Each point is reached from the start by the listed moves, each made once or not at all, plus a little noise. Say if it took an odd or an even number of moves. Then give how often each move was made.

Moves:
(1): [ 32 -26  69   1 -38]
(2): [ -7 -24 -32  54  58]
Start: [ 45 -44 -15 -17  17]
Points:
[ 72 -86  28  37  31] => even (1, 1)
[ 49 -44 -16 -21  19] => even (0, 0)

Moves:
(1): [  6  26 -14 -19 -20  22 -37 -43  36]
(2): [  6  68  20  -6  27  -7  -4   1 -21]
(3): [  6  19  19   9  -1  47  35  -3 -17]
(4): [  2  -2   3  33  12  -8 -30 -11  13]
(5): [ 64  29 -28 -10  15  15   8  -2 -42]
(6): [  5 -26  12 -11  33  11  20 -19  16]
Start: [-28  -4  10  19 -16  11 -33  21 -51]
Points:
[  53  121   -9   17   19   31 -101  -37  -71] => even (1, 1, 0, 1, 1, 0)
[ 49  64  11  24  71  23 -36 -10 -88] => even (0, 1, 0, 1, 1, 1)
[ 54  88   4   5  51  47 -81 -57 -46] => odd (1, 1, 0, 1, 1, 1)
[ 48  24 -19  10  22  48 -77 -51 -32] => even (1, 0, 0, 1, 1, 1)
[ 49  62  15  -9  57  32 -12   0 -94] => odd (0, 1, 0, 0, 1, 1)
[-14  36  13  10 -36  81 -29 -28 -34] => even (1, 0, 1, 0, 0, 0)

Moves:
(1): [ 19 -22  -6 -26  32  33  -8 -33  -2]
(2): [-43 -27  48  -5  27 -40   7   5 -50]
(3): [ 20  21  26  40   4 -28  13 -36  32]
(4): [-36   2  33  11   2  10  15   1  33]
(5): [ 31 -22  -2  -2 -28 -19  44  19   9]
(6): [-26 -61  14  15 -27 -42 -27 -10  -8]
(7): [-15  12  32  21  15  24   2  40   4]
(8): [-21  -3 -29  -5  33  26  18  32 -27]
(9): [-11 -21   6  -8  17 -11  -7   6  24]
Start: [-26   9  10 -28   3   4 -19  -6  22]
Points:
[-121   12  116   35   84   -3   35   36   18] => odd (0, 1, 1, 1, 0, 0, 1, 1, 0)
[-53  43 101  43  24  16  15  -2  92] => odd (0, 0, 1, 1, 0, 0, 1, 0, 0)
[-61 -50  43 -40  75  67  45  62  66] => even (1, 0, 0, 1, 1, 0, 1, 1, 1)

Moves:
(1): [  0  28  -4  -6  18  13  37  30   5 -24 -13  -9  -7  -1]
(2): [-16 -18  18  23  39 -17  -1   9 -17  -8   0  -1   8 -27]
(3): [ -6 -17 -16 -20 -24   2 -18  16  16  -4 -36  -2 -31   0]
(4): [-21   5  -9  -4 -19  30   1  10  12  -4  34   2 -27 -14]
(5): [ -1  -6   1 -18   1  -6 -33  42  43 -13  -8  37   8  15]
(6): [  1  37  32  -3 -20  10  34  15 -33  17 -23   8 -10  16]
(7): [ 12  -8 -46 -22  -9  -3  18   8  -7   2  43  36 -21  21]
(8): [ 31  -3 -13 -29   0  47 -23  29  16  55  24  -5 -38  11]
(9): [ -8 -17 -38  11 -27 -13  30 -14  -2  37 -28  -2   3  -1]
(10): [ 10   8  17  20  -3  -7  28   4   6  -1  -5 -25  -9  21]
(11): [-10  -5 -48 -35 -16 -36 -23  41 -20  32  28 -17 -12  -8]
(12): [ 33 -27   2 -13 -15  29  20   5   5   1   5 -12  13 -15]
Start: [-14  16  13 -18  -6  -4   3 -11  19 -18  -3 -18  14  -1]
Points:
[-22  -7  -3 -58 -29  -7 -48  48  77 -32 -45  15 -11  13] => even (0, 0, 1, 0, 1, 0, 0, 0, 0, 0, 0, 0)
[ -32  -79 -121  -95  -73  -18   -2  105   48   25   37   22  -43  -32] => even (0, 1, 1, 1, 1, 0, 1, 0, 1, 0, 1, 1)
[ 39 -26 -30 -70 -35  43  49  83  24  73  10  42 -24  20] => odd (0, 1, 0, 0, 1, 1, 1, 1, 1, 0, 0, 1)
